Every row gives one point. Any point is a mix of the corners, with weights that add up to 1. It lies inside the corners' shape when no weight is negative. Is each point inside? If not, which corners have a negative weight?

Corners:
(1): [  3.3 -20.8   9.2]
(2): [-7.5 -4.4 13.6]
(3): [ -2.1  17.5 -39.5]
(4): [15.7 10.8 11.2]
Points:
[-4.7  2.3 -2.9] => inside
[  1.1  12.0 -24.6] => inside
[ -4.5 -13.7   7.0] => outside (4)
[ 0.9 -4.1  0.5] => inside
[ -0.9  14.4 -31.9] => inside
[  5.1   7.7 -17.3] => outside (2)
[  1.6  23.4 -28.9] => outside (1)
[-5.0 -5.4 10.9] => inside
[-5.9 -2.9  9.4] => inside

Corners:
(1): [ -7.2  -3.2  -9.3  32.1  -5.3   9.6 -19.6  13.0]
(2): [-6.6 13.7  4.6 25.1 12.2  3.8  2.1  2.3]
(3): [-11.2  12.7  12.3  -6.2  10.9  23.4   5.8   5.5]
(4): [ 31.0  11.9   7.8   7.8  -5.0   0.1 -21.0   3.4]
(5): [ 20.0 -45.8 -11.8 -14.9  -8.0   5.3   7.9   7.7]
(6): [-13.8   5.4  17.5 -10.8  -9.9  24.5  20.1 -27.4]
(7): [-16.5   2.2  -9.1 -21.3   8.7   8.7  -5.4   5.5]
(8): [-13.2   4.1   2.0  -9.5 -17.7   7.3  15.8   3.9]
(9): [-20.0 -22.0  28.7  -9.1  -6.9   2.3 -33.4  -0.4]
Points:
[-17.0 -20.0   8.8 -15.8 -11.3  16.7   5.3  -8.2] => outside (2, 4)
[ -9.4 -17.0  -2.8  -5.6  -0.7  10.1   4.4   4.1] => outside (4)
[-10.7   2.1  -1.1  -4.1   3.2  11.4  -4.0   4.4] => inside
[ -3.4  -4.1  10.0 -25.8  -8.1  16.5   9.5 -12.2] => outside (1, 2)

Corners:
(1): [  3.3  -1.3 -10.3 -17.2  24.2 -20.0 -17.2  30.5  10.0  24.9   5.5  -2.0
  16.8  24.6]
(2): [ 14.1  -2.5  -9.8  -1.8  -7.4  20.7  13.7 -13.9  18.4  16.5  -1.0 -12.1
  26.1  30.3]
(3): [-17.0  -9.6 -20.0 -12.4 -20.6   6.5  -6.0   1.6   3.6   3.3  -8.5  -2.7
  25.1  21.1]
(4): [ 10.0   4.1 -10.6   9.8 -11.5   7.0  -9.7  16.8  22.5 -20.6 -10.7   2.2
   7.6   0.1]
(5): [  5.2  13.9  14.3 -18.6 -20.8 -15.0 -14.9   1.2  -3.8  19.0 -13.3  22.7
  -7.0  19.9]
(6): [  4.9 -22.7   4.3  -7.4  23.8   8.1  -5.9  21.8  26.7  29.1   4.3  16.3
 -13.4 -30.7]
(7): [ -1.1  35.3  -8.5  -6.7  -3.5 -13.3   2.5  37.3   3.8  11.1  19.1  12.6
  24.1  16.6]
(8): [-10.5  28.0  -1.8 -23.7  13.0 -17.0 -24.8 -13.3  -1.3   7.0  12.9  16.5
  -4.4  -3.7]
(9): [-29.9   8.5  18.3  -5.5 -10.2 -13.6   8.3   5.4  23.7 -23.0  -1.4   3.7
   0.5  -8.1]
(10): [ -9.4  -1.0   7.0 -18.8   2.2  13.6 -16.9  -7.7  -6.9 -13.6  -8.2 -15.5
  -1.0   0.6]
(11): [ 11.8 -21.2  -8.0 -28.3 -18.0   2.6   8.5  -0.8  18.8  19.5   5.7 -17.3
   2.3  -5.8]
(12): [  2.3 -14.0  18.4  15.9  -2.9 -17.0  22.2  20.0  -4.1  17.9  18.7   1.9
  18.1  -3.1]
(13): [ -0.8  22.3 -15.3 -31.2  -3.4 -17.8   8.6 -13.7  33.4   5.2 -28.2 -18.3
   6.4 -16.5]
(14): [ 10.6   0.3 -24.7 -14.4   8.6  13.5  13.4   1.3  -6.7 -14.6  15.8  13.2
  13.7  21.5]
(15): [-24.1 -14.4 -22.3   5.5 -12.4  18.0  -9.2  22.3   0.2  -6.6  -9.3   2.7
 -14.0  20.0]
Points:
[ -2.1   4.0   0.9 -11.7  -5.3  -8.3  -3.6   9.8   4.6   6.3   1.6   6.0
   3.0   2.6] => outside (2)
[ 2.8  2.1 -7.6 -5.9 -3.2  0.6 -2.9  9.0 17.6 -1.2 -6.1  0.9  5.9 -1.6] => inside
[ -2.7  -2.2  -8.3 -10.4   4.5  -0.7   0.6   9.0  12.2   5.8   3.2  -3.6
   9.8  -0.1] => outside (5)
[-9.5 -2.5  5.4 -1.2 -4.8 -6.5  5.8 11.5  9.0  1.0  3.7  2.6  5.9  0.5] => inside
